Each row of a before or after table is a point. The points were changed in one or more steps. Then noise was added and the rows were shuffled. The steps act on how far a point lies along the listed directions, d1 being the first. Name the steps. A step turns or swaps two directions, mirrors them in a line or flattens them onto one, adds a multiple of one to another, or multiplies one. Angles are multiples of 10 degrees, from the lower direction toward the higher: turns from -170 to 170, lines from 10 to 170 but not 90. Use the fewest steps. Two steps may share a direction if one is a turn and the other turns, adds or multiplies; they go together, in the order done. Otherwise the lowest direction goes first.
In the rows, 128 means zero.

Directions:
(1): [114 188 168]
(2): [104 163  68]
(3): [196 153 115]
Before:
[[125  73 204]
 [150 168 152]
 [117 123 140]
 [171 146 114]
 [156 123 131]
 [146 147 156]
 [114  48 158]
 [148 166 198]
 [146 112  96]
 [110  74 181]
 [168 153 157]
 [152 133 201]]
After:
[[ 98 114 126]
 [164 153 105]
 [ 19 148  97]
 [196 108  96]
 [170  87  62]
 [153 166 142]
 [ 25 118  89]
 [140 106  53]
 [205 135  85]
 [ 42 118  57]
 [216 162 118]
 [165 117  97]]
Steps: turn d1 and d2 by -160 degrees; multiply d3 by 2

Directions:
(1): [ 40 176 155 123  92 145  81 163 148]
(2): [166 116 142  85  55  82  89  91 176]
Before (12 x 9):
[[ 88 161 130 123 109 138 128 132 172]
 [184 110 119 100 140  85 150 104 125]
 [ 48 179 152 111  69 149  99 170 152]
 [131 131 116 126 127 145 124 121 143]
 [ 58 161 141 156 149 173 149 158  95]
 [180 111 100 144 153 105 166  83 100]
 [ 66 147 112 118  76 128 109 169 129]
 [155 122 108 157 177 140 176 107  57]
 [ 80 176 137 115  63 115  78 156 146]
 [191 112 107 119 144  96 141 106 119]
 [ 82 163 146 139 120 142  96 135 119]
 [249  73 104  76 117  60 122  45 161]]
After, 12 rows:
[[174 117 125  94 126  82 137 104 132]
 [ 93 155 142 143 126 141 104 135 113]
 [133 133 116 168 181 148 176 118  50]
 [107 164 131 112  64 105  86 143 147]
 [100 154 127 124 110 136 132 125 169]
 [131 131 113 128 127 145 126 119 146]
 [230  80 120  62  87  52  96  46 178]
 [ 78 165 143 109  76 143 113 159 147]
 [ 82 143 107 117  82 125 116 163 126]
 [180 122 113 117 135  99 133 112 127]
 [ 61 159 132 165 167 178 165 161  77]
 [161 121 109 145 145 109 155  91 107]]
Steps: multiply d1 by 0.7; multiply d2 by 1.3

Directions:
(1): [102  56 125 215 105 143 149  78 110  97  83 109 107 192]
(2): [194  76 219 158  92 120 154 114 155 136 179 155 171  97]
(3): [199 203  93 154 144 123 137  61 154 153 147 156 143 201]
(4): [128 189 212 159 173 193  85  95  97 116  92  92 134 100]
(5): [118 133 144  66  49 156  94 133 134 114  98 107 214 191]
Before, 12 rows:
[[ 22  93  59 107 108 149 116 174  85  93  69  75  93 160]
 [145 144 155 109 159 122 122 140 148 154 121 130 160 118]
 [ 85 115 166 124 165 135 116 152 111 105 100  83  96  57]
 [153  94 223 249 169 168 130  69  79  83 121 132  77  94]
 [ 94 148 102 121 136 130 124  99 115 115  97 129 122 193]
 [178 123 172 147 145  95 124 114 130 171 169 142 106  64]
 [ 66  26 182 130 119 115 154 177 140 109 180 139  96  42]
 [ 81 147 113  44  84 112 100 191 132 119  86 121 142 124]
 [ 86 227  90 149 237 136 100 133 110 135 106 101  52  95]
 [101 117 176 159 180 171 100 139 100 101  89  95  69  41]
 [151 184 170 165 156 143 140  68 115 140 105 124 127  86]
 [ 24 131  99  50 115 172  96 179 102 121  60  52 134 171]]
After (12 x 14):
[[150 104 172 163 129 117 152  87 136 124 146 157 135 151]
 [102 104 140 126 161 121 123 153 131 139  97 113 132 112]
 [139 101 243 120  58 162  99 131 148 110 124  98 223 134]
 [ 72 140  98  82 106 126  73 138  99 137  77  87 122 142]
 [209 123 218 137 161 115 175 135 169 184 217 154 135  60]
 [168 205 164  67 121 171  74 128 141 129 116 119 174 110]
 [ 95 224  78  15 139 129  96 163 160 147 168 146 147 128]
 [157 120 173 119 130  82 149 170 152 142 157 168 108  42]
 [ 99 149 145 136 110 152 126  88 107 118  67  98 141 126]
 [144 241 109 109 134 179  70  78  94  97  89 119 151 217]
 [156 187 163  63 133 128 101 141 148 133 136 110 169  96]
 [236 153 174 131 114 111 160 118 171 164 219 173 171 109]]
Steps: mirror d1 and d3 in the line at 40 degrees; turn d2 and d5 by -170 degrees; multiply d4 by 0.7

Directions:
(1): [110 201 195  86 164 111 161 166 139 141 117 101 125 164 122 106 151 133
 113 124 118 190 138 136 131 157  83 169  85 106  83   7]
(2): [150 189  57 124 175 155 177  61 108 116 159 172 183 200 104 135 148 146
 149 178 171 162 100 120  88 140 141  77 147 155 170  94]
(3): [110 182 109 173 125 110  53 138  92  95 121  63 142 129  91 121  23 142
 134 122 151 165 123 154 164 157 220  95 137 114  96 105]
Before (9 x 32):
[[125 134 134 134 122 120 108 148 115 118 119 106 127 115 112 129  96 114
  118 117 135 142 134 125 139 139 153 135 124 101 106 118]
 [112  79 137 157  78  99  57 168 118 117 122  95 101  58 125 145  61 104
  115  96 107  95 137 132 179 112 177 135 146 116 126 201]
 [128 138 107 121 120 121 138 108 125 127 132 136 131 151 128 133 138 122
  133 127 128 145 122 126 141 140 120 124 121 118 130 110]
 [116  98 125 143 117 117 108 146 124 117 125 130 128 113 138 140 113 122
  118 134 126 101 126 130 126 119 153 117 139 138 129 174]
 [129 151  98 151 127 122  97 129 102 100 129 102 149 121 100 140  75 140
  148 139 148 139 121 146 143 138 180  99 152 122 124 147]
 [109 168 127 131 134 125 119 132 104 111 121 106 126 135 109 119 116 147
  137 136 147 140 128 124 139 146 118 125 119 126 118  95]
 [114 197 122 171 125  89  44 165  86  88 112  30 133 125  89 113   9 142
  136 110 153 172 125 178 189 161 219 108 129 107  78  99]
 [139 135 147 123 127 128 137 135 146 130 132 129 125 145 134 133 131 125
  131 124 123 131 128 130 127 126 113 130 128 134 121 120]
 [133 150  79 150 137 154 122  85  81 105 133 128 162 157 101 145  80 141
  146 145 161 147 107 144 130 138 171  77 152 142 141 130]]
After:
[[137 140 147 125 125 126 134 137 142 127 132 126 127 148 131 132 125 125
  130 124 125 135 127 131 130 128 119 127 128 133 119 117]
 [130 159  70 192 112 103  39 127  78  81 126  58 145 115  90 127   7 141
  147 120 165 138 115 170 177 140 242  76 157 126 116 167]
 [134  97  87 147 107 123 107 116 113 118 147 145 135 101 122 154 101 112
  128 132 130  99 118 118 141 109 163 107 162 140 170 199]
 [133 119  95 152 114 126  96 126 111 104 130 114 142 105 110 144  86 135
  147 134 142 114 125 141 142 124 172 100 158 125 134 181]
 [124 130 118 126 112 114 127 120 127 127 128 128 122 142 129 132 131 120
  131 121 122 142 124 128 149 140 122 129 121 113 122 115]
 [132 132 114 139 123 124 110 134 109 114 123 116 135 118 108 133  98 116
  124 125 141 139 128 121 133 139 162 121 133 107 120 129]
 [107 158 123 141 123 123 103 134 101 106 118 101 122 124 109 122 103 149
  138 133 146 133 130 125 143 142 130 121 125 125 119 113]
 [127  99 104 151 110 147 107 109  95 113 124 124 133 116 120 146  85 129
  137 124 138 115 118 142 141 124 157  99 150 135 133 170]
 [122 100 115 134 124 125 130 134 124 121 130 147 135 124 140 143 133 123
  120 143 129 101 121 126 115 114 139 114 140 145 140 171]]
Steps: turn d1 and d3 by 30 degrees; multiply d2 by 0
